Every row gives one point. Each copy is the shape, with its points in the same order, stretched, turned, moved and blurred by noise. Some copies are also mirrored. Which?
In the rows, zero is written as 128.

Shape, 8 rows:
[[ 99 168]
 [188 111]
 [133 126]
 [153 106]
 [158 110]
 [132 132]
 [117 176]
 [110 160]]
Copy 1 (8 x 2):
[[103 170]
 [182  88]
 [135 114]
 [153  89]
 [156  92]
 [131 122]
 [117 174]
 [113 158]]
Copy 1 is: only turned
Copy 2, 8 rows:
[[172 156]
 [ 72 157]
 [126 141]
 [100 135]
 [ 94 142]
 [132 144]
 [157 173]
 [159 156]]
Copy 2 is: mirrored
Copy 3, 8 rows:
[[127 173]
 [ 97  71]
 [129 117]
 [126  89]
 [125  87]
 [127 125]
 [112 169]
 [124 159]]
Copy 3 is: mirrored

Shape, 6 rows:
[[168 167 127]
 [154  73 121]
 [132  84 135]
 [105 122 143]
 [111 139 121]
 [116 101 161]]
Copy 1 (6 x 3):
[[203 129 123]
 [102 107  58]
 [ 98 129  86]
 [114 144 136]
 [128 127 150]
 [103 156 104]]
Copy 1 is: mirrored
Copy 2, 6 rows:
[[140  86 171]
 [197 120  89]
 [170 142  99]
 [119 151 127]
 [119 127 131]
 [144 164 118]]
Copy 2 is: mirrored
Copy 3:
[[107 167 155]
 [172  93 176]
 [154  82 154]
 [122 102 108]
 [127 125  97]
 [124  79 136]]
Copy 3 is: only turned
Copy 4, 6 rows:
[[ 76 125  99]
 [170  67 121]
 [162  86 138]
 [136 129 149]
 [133 145 127]
 [142 104 162]]
Copy 4 is: mirrored

Shape, 8 rows:
[[156 160 144 132]
 [ 99 107 140 155]
 [ 78 112  92  90]
 [156 159  99 147]
 [133  85 149 104]
 [ 79 102 136 157]
 [106 129 149 163]
 [135 137  86 121]]
Copy 1, 8 rows:
[[159 136 137 121]
 [ 87 141 113 127]
 [ 65  85  93  77]
 [160 108 130 143]
 [ 88 130 156 108]
 [ 66 141  93 126]
 [108 148 108 132]
 [128  88 125 124]]
Copy 1 is: only turned
Copy 2:
[[162 156 136 151]
 [131 112 171 106]
 [ 74 105  99  90]
 [132 180 145 119]
 [151  96 114  89]
 [118  96 186  99]
 [138 120 186 128]
 [108 152 119  93]]
Copy 2 is: mirrored
Copy 3, 8 rows:
[[140  96 161 110]
 [100 164 152 146]
 [103 167  67 129]
 [150  89 131 149]
 [146 181 137  99]
 [ 77 168 143 159]
 [ 93 138 166 144]
 [142 118  97 140]]
Copy 3 is: mirrored
Copy 4, 8 rows:
[[171  92 139 144]
 [122 162 108 129]
 [ 63 121 137  90]
 [168  73 112 119]
 [126 146 174  83]
 [116 179  98 122]
 [148 146 100 148]
 [131  84 121  94]]
Copy 4 is: mirrored

Shape, 7 rows:
[[153  92  71  96]
 [ 98  81 126 142]
 [138 120 157 165]
 [133 106  93 157]
 [141 152 150 110]
 [154 109 141 143]
 [ 78 152 130 127]]
Copy 1, 7 rows:
[[189  82 165 153]
 [110  86 101 178]
 [110 105  75  96]
 [162 108  95 145]
 [105 122 147  80]
 [134  90 101  99]
 [ 80 149 133 142]]
Copy 1 is: mirrored
Copy 2 (7 x 4):
[[173 160 156 189]
 [110 127 115 179]
 [143  80 115 128]
 [168 139 104 168]
 [135  95 157  98]
 [156  92 137 143]
 [ 96 135 116 108]]
Copy 2 is: mirrored
Copy 3, 7 rows:
[[167 144  84 171]
 [ 97 142 124 174]
 [128 140 162 131]
 [131 171 118 152]
 [153 113 136 104]
 [143 142 144 141]
 [ 95 131 111 106]]
Copy 3 is: only turned
Copy 4 (7 x 4):
[[145  69  86 142]
 [126 141 114 182]
 [137 135 182 164]
 [108  90 140 181]
 [148 121 161  88]
 [148 118 159 161]
 [ 95 152 130  97]]
Copy 4 is: mirrored

Shape:
[[141 117 133 166  82 160]
 [146 110 144  98 135 150]
 [133 121 116 101 128 153]
 [145 156 113  98 132 155]
 [147 122 109  97  15  56]
 [143 129 136 155 117 124]
 [155 116 160 127 133 146]
 [108 115 125 116 131 132]
 [154 111 102 119 125 138]
 [157 126 114 115 136 153]]
Copy 1:
[[194 127 101 154 130 141]
 [152 145 125  97  82 118]
 [134 156 103 101 106 106]
 [137 179 127 103 127 100]
 [218  23 117 101 185  42]
 [152 115 130 147 126 118]
 [155 134 133 114  85 139]
 [121 135 106 112 115 119]
 [150 146 113 140 101  83]
 [149 167 123 123  98 103]]
Copy 1 is: mirrored
Copy 2, 10 rows:
[[128 154  71 161 128 158]
 [179 126 117 126 148 106]
 [167 129 130 127 151 133]
 [173 143 158 143 130 130]
 [ 88  94  97 100  46 167]
 [121 138 112 154 127 116]
 [166 138 104 149 139  94]
 [138 135 130 109 152 126]
 [149 104 122 142 149 134]
 [167 120 135 152 148 125]]
Copy 2 is: mirrored
Copy 3, 10 rows:
[[ 89 168 123 179 146 125]
 [168 133 123 152 115 154]
 [142 134 104 130 108 138]
 [165 148 107 120 131 105]
 [ 80 116 170 170  45  44]
 [123 130 135 169 147 117]
 [159 136 134 169 138 155]
 [120 120 114 126 119 150]
 [147 114  98 162 123 108]
 [162 134 109 152 130 125]]
Copy 3 is: only turned
Copy 4 (10 x 6):
[[159 166 131 174 104 102]
 [132 143 125  95 103 129]
 [130 148 108 118 120 141]
 [108 167 115 116 140 140]
 [173 140  84 130 169   7]
 [137 138 158 147 125 109]
 [134 145 154 110  99 117]
 [123 117 118 129 114 136]
 [151 147 125 123 141 129]
 [135 158 131 117 132 140]]
Copy 4 is: only turned

Shape:
[[163  78 198 123 112 118 133  93]
 [127  94 135 111  85 113 114 109]
 [125 142 129 172 100 132 120 116]
 [117 147 130  86 151 128 143 165]
 [161  62 132 183  84 111 160 108]
 [156  95 125 117 106 146 129 104]
 [ 78 121 118 121 149 154 129 150]
 [136 103 132 151  99 133  98 154]
 [148 107 186  88  87 156 141 125]
 [131 156 130 125 144 164  82 149]
 [ 94 146 106 119 158 117 141 159]]
Copy 1 (11 x 8):
[[143  93 125  91 166  63 118 109]
 [122  71 139 115 124 131 159 107]
 [131 102 123 147 125 140 125  86]
 [148 155 118 128 176 189 126 165]
 [127  95 108 148 119  26 152  75]
 [122  96  86 113 129 100 146 116]
 [100 144 118 140 189 172 137 126]
 [132  51 123 167 154 134 128 104]
 [170  83  78 100 193 126 155 112]
 [125  97 119 146 175 186  80 137]
 [119 169 145 152 154 178 129 145]]
Copy 1 is: only turned
Copy 2:
[[138  85 178 157 143 117 105  69]
 [115  95 153 109 132 130 164  98]
 [122 100 151 114  87 140 127 133]
 [140 170 111 110 172 131 126 155]
 [135 106 219 138  85 146 140  91]
 [ 99 123 151 140 118 145 144 105]
 [153 135 106 108 146 163 147 148]
 [119  94 170 130 122 142 160 150]
 [117  90 161 115 185 155 105  92]
 [108 124 105 142 121 141 129 172]
 [153 166 112 106 139 130 144 168]]
Copy 2 is: mirrored
Copy 3:
[[150 108 170 128 189  82  81 178]
 [143  93 164 152 144 117 101 159]
 [133 171 155 140 130 146 102 126]
 [106  84  98  96 126 129 179 132]
 [ 92 145 201 144 164 133  63 204]
 [139 103 140 141 148 152  92 174]
 [ 98 127  88 148 137 141 158 115]
 [142 149 162 149 144 146 132 158]
 [156  73 162 114 183 135 125 136]
 [170 156  93 134 125 159 153 118]
 [ 81 116  93 117 110 130 167 131]]
Copy 3 is: mirrored

Shape:
[[140 120 143 144 142 142 118 108]
 [102 126 149 122 138  98 122 128]
 [119  55 148 145 113  54  88  66]
 [129 145 111 111  73 136 114 133]
 [136 109 147 107 114 135  91 133]
 [132 125 146 132 109 135 116 115]
 [134  86 140 118 118 137 114 133]
 [125 141  91 137 121 145 122 136]
 [107 142 147 124 139 142  92 119]
 [127 105 132 148 142 137 104 139]
 [135 118 131 123 145 138 127 142]
 [125 133 125  89 144  73  95 130]
 [126 136 123 128 127 140 116  98]
 [142 146 135 152 137 136 115 141]]
Copy 1 (14 x 8):
[[116 127 125 129 141 130 179 113]
 [129 137 125 127 158 131 120 110]
 [175 117 103 107 140   7 153  75]
 [118 146 149 128 127 118 123 189]
 [110 175 145 109 154 103 158 136]
 [111 136 140 132 142 111 154 135]
 [117 162 153  99 118  93 158 111]
 [146 113 138 120 115 157 141 157]
 [108 125 140 118 190 146 154 135]
 [144 143 150 116 131 132 177 110]
 [121 155 134 117 121 149 157 117]
 [150 173  81 108 171 131 118 138]
 [115 106 117 117 149 132 148 138]
 [139 145 137 154 137 164 177 141]]
Copy 1 is: mirrored
Copy 2:
[[116 110 126 130 103 116 156 115]
 [143 144 138 159 121 112 118 132]
 [191 135 112 161  28 139 129  65]
 [132 150  79  93 157 136 122 131]
 [126 145  98  96 102 101 122 103]
 [135 131 105 119 113 122 152 120]
 [122 146 124  91  81 111 114 116]
 [ 90 130 123 119 160 140 117 128]
 [104 141 116 143 129 106 150 117]
 [111 133 150 118 110 120 131  96]
 [106 122 137 115 120 106 114 131]
 [138 130  99 158 134  90  71 111]
 [108 121 103 141 122 127 143 128]
 [120 118 131 125 150 115 148 106]]
Copy 2 is: only turned
Copy 3, 14 rows:
[[134 108 130 152 115 119 130 113]
 [154 107 146 107 119 134 113 144]
 [155  70 155 178  77 207 125 201]
 [130 157  90 100 113 140 135 117]
 [144 117 107 120  85 130 103 118]
 [135 124 124 134 104 138 129 114]
 [120 101 106 115  87 133 108 129]
 [128 125  88 112 144 116 139 117]
 [173 107 126 126 108 111 122 103]
 [138  91 109 126 119 125 107 114]
 [123 115 113 112 120 106 113 120]
 [166 126 127 117 116 124 102 172]
 [144 121 121 138 116 119 147 122]
 [136 125 117 135 142 115 113  99]]
Copy 3 is: mirrored

Shape:
[[104 134 202 143 104 180 131 146 153]
 [120 150 107 123 180  67 125 105 143]
 [126  83 131 163 168  65 141 128 123]
 [117  92 183 103 105 157 148 134 125]
 [126 167 126 153 139 163 135 104  94]
 [104 152 108 137  93 145 151 133 136]
 [148 154 138 145 141 129 178 172 114]
 [125 110 177 156 113 165 182 138 148]
 [146 113  97 143 166 105  90  99 163]
 [107 103 182 127 135 163 174 101 156]
 [171 145 124 143 122  82 122 102 141]
 [100 127 203 168 110 156 155 116 126]]
Copy 1:
[[126 112 132 196 175 113 115 139 145]
 [132 130 170 101  63 138 112 128 128]
 [137 133 131  84  94 109 102  82 148]
 [133 132 126 127 178 109 110 128 121]
 [143 136 116 173 131 169 129 119 136]
 [ 99 129 148 152 129 136 145 106 130]
 [133 143 159 173 153 137  81  76 164]
 [147 142 148 173 162  97 135  99 149]
 [114 145 125  81  83 125 133 139 163]
 [150 139 146 143 128  95 147 124 117]
 [144 140 168  89 133 154 153 117 160]
 [164 108 141 187 164 121 142 116 133]]
Copy 1 is: mirrored
Copy 2, 12 rows:
[[103 207 128  91 164 136  72 114 176]
 [178 112 149 109  70 108 159 125 122]
 [165 141 119 135 130  87 150 148  65]
 [ 74 177 150 117 154 104  91  99 121]
 [129 129 163 129 105 151 105 171 172]
 [121 123 149  91 145 185 135 123 148]
 [130  99 150  79 183 127 110 153 136]
 [102 170 119  75 171 143  69 148 134]
 [174 103  87 135  72 115 145 115 127]
 [103 194 140  91 115 130  55 132 130]
 [125  97 107  79 101 109 181 141 146]
 [102 221 142  94 148 134  83 162 152]]
Copy 2 is: mirrored
Copy 3, 12 rows:
[[111 152 112  86 146  85  97 142  93]
 [160  89 163 157 140 136 152 143 165]
 [129  83 167 115 147 161  97 137 192]
 [101 158 124 103 165 131 106 103 109]
 [107 139  90 130 108 106 153 147 145]
 [102  96 108 102 119 125 160 105 106]
 [ 76  92  81 146 141 113 112 135 140]
 [ 89 124 110 100 139 139  84 147  98]
 [178  94 163 142  87 140 134 116 163]
 [107 150 145 115 145 150  99 153  94]
 [174  96 107 136 132 152 141 117 153]
 [108 149 111  74 157 116  96 166 118]]
Copy 3 is: mirrored
Copy 4:
[[121 151 166  97 148  59 174 113 118]
 [140 129  39 160 133 144 115 109 110]
 [117 138  87 192 186 166 119  99 140]
 [130 123 159  94 156 134 135 102 118]
 [ 86 120  99 120 105 117 170  93 101]
 [103 105 140 111 112 116 164 174  96]
 [ 96  62 115 176 137  73 116 126  90]
 [ 89 125 161 118 152  89 127 122  95]
 [136 142  75 136 139 138 110 117 161]
 [106 161 136  95 140 129 124  81  89]
 [118  95  60 104 156 118  94 145 131]
 [ 86 166 141 100 165  95 174 104 103]]
Copy 4 is: mirrored

Shape (16 x 11):
[[ 99  99 143  92 161 103 110 128 165 118 152]
 [100  93  95  98 132 138 165 122 117 140 119]
 [134 167 147  71 174  82 115 125 143 142 148]
 [185 139 102 136 150 165 160 112  95 109 106]
 [161 174 145 110 156  88 133 162 115  91 151]
 [117 105 131  86 110 131 124 115 162 148 128]
 [140 176 137 124 181 159 109 167  91  93  85]
 [174 128  85 157 149 143 138 107  67 123 118]
 [161 165 126 121 156 157 129 194  94  79 110]
 [ 92 125  97 105 111 107 119 105 139 130 142]
 [119  91 132 117 119 106 125 148 116 148 108]
 [100 119 158 119 114 109 147  95 128 131 130]
 [142 137 106 134 120 151 136 130 107 148 114]
 [106 113 125 150 127 134 155 132 127 164 156]
 [150 122 111 145 130 152 119 113 128 125 111]
 [ 97 111 118 134 124  94 151 122 173 148 106]]
Copy 1, 16 rows:
[[ 76  80 159 147 116  71 158  72 161 127 152]
 [109 126 186 114 169 139 163 128 152 109 151]
 [ 99 156 159 190  93  93 122  56 178 106 153]
 [148 130 106 120 153 183 113 160 174 142 157]
 [133 168 132 159 121 125 111  74 200 190 152]
 [130  97 168 120 123  99 136  82 148  88 134]
 [182 142 104 171 133 154 144 130 123 172 207]
 [133 136  95 141 178 175 126 157 161 148 115]
 [208 146 119 150 150 151 133 128 171 205 194]
 [107 117 178 132 121 129 175  83 142 132  97]
 [131 125 143 126 182 106 107  86 119 120 135]
 [ 73 142 140  90 127 121 142  79 137 107 135]
 [169 147 135 125 149 140 131 137 137 116 129]
 [110 155 150 103 139  84 152 144 149 100 128]
 [147  97 111 123 135 139 127 137 130 131 127]
 [ 84 120 179 107 119 116 110 113  93 119 131]]
Copy 1 is: only turned
Copy 2, 16 rows:
[[157 129 118 202 138 110 166 105 150 131 168]
 [109 110 109 109 152 104  95 134 200 132 157]
 [214 124 123 182 108 140 152  72 163 141 126]
 [115  87 183  48 116 121 114 107 149 148  95]
 [198 107 140 123 108 103 167  79 113  99  65]
 [142 126  81 146 109 140 123 120 155 152 176]
 [173  95 161 108 183 110 110  66  97 153  62]
 [ 99 113 213  68 128 134 106 110 171 108  77]
 [158  71 139  82 164  99 136  81  88 130  50]
 [160 162 124 111 134 131 127 107 169 116 167]
 [108 123  99 170 117 115  89 121 152  93 118]
 [156 163 108 134 107 106 113 143 155 120 130]
 [130 109 134  87 128 143  95 130 147 128 115]
 [130 110 121 135 132 128 117 190 156 102 142]
 [121 119 163  97 120 140 114 114 127 136 136]
 [141 135 113 140  97 106  85 133 136 101 198]]
Copy 2 is: only turned
Copy 3:
[[165 102 113 133 127  81 155  76 137 141 128]
 [115  89 115 125  78 160 147 134 180 176 140]
 [165 173 153 112 117  93 159  78 100 144 109]
 [ 44 132 120 119 112 159  60 140 142 127 128]
 [150 157 143 141 105 137 113  71  76 114 116]
 [145 119 143 147 141 134 147 109 181 162 103]
 [ 45 159 126 119 113 132  95 132  46 115  77]
 [ 77 113 122  86 110 159  51 165 138 120 131]
 [ 54 148 114 141 120 164  98 104  61 124 102]
 [164  79 178 127 113 128 149 133 184 161 126]
 [161 101 107 127 104 169 126 125 136 141  95]
 [170 126 136 173  95 112 122 147 170 146 107]
 [ 91 127 148 116 132 181 113 157 143 144 113]
 [139 125 125 128 132 160 145 145 168 130 146]
 [ 91 114 135 124 146 140  85 145 153 117 102]
 [166  89 152 133  98 166 156 119 181 108  96]]
Copy 3 is: only turned
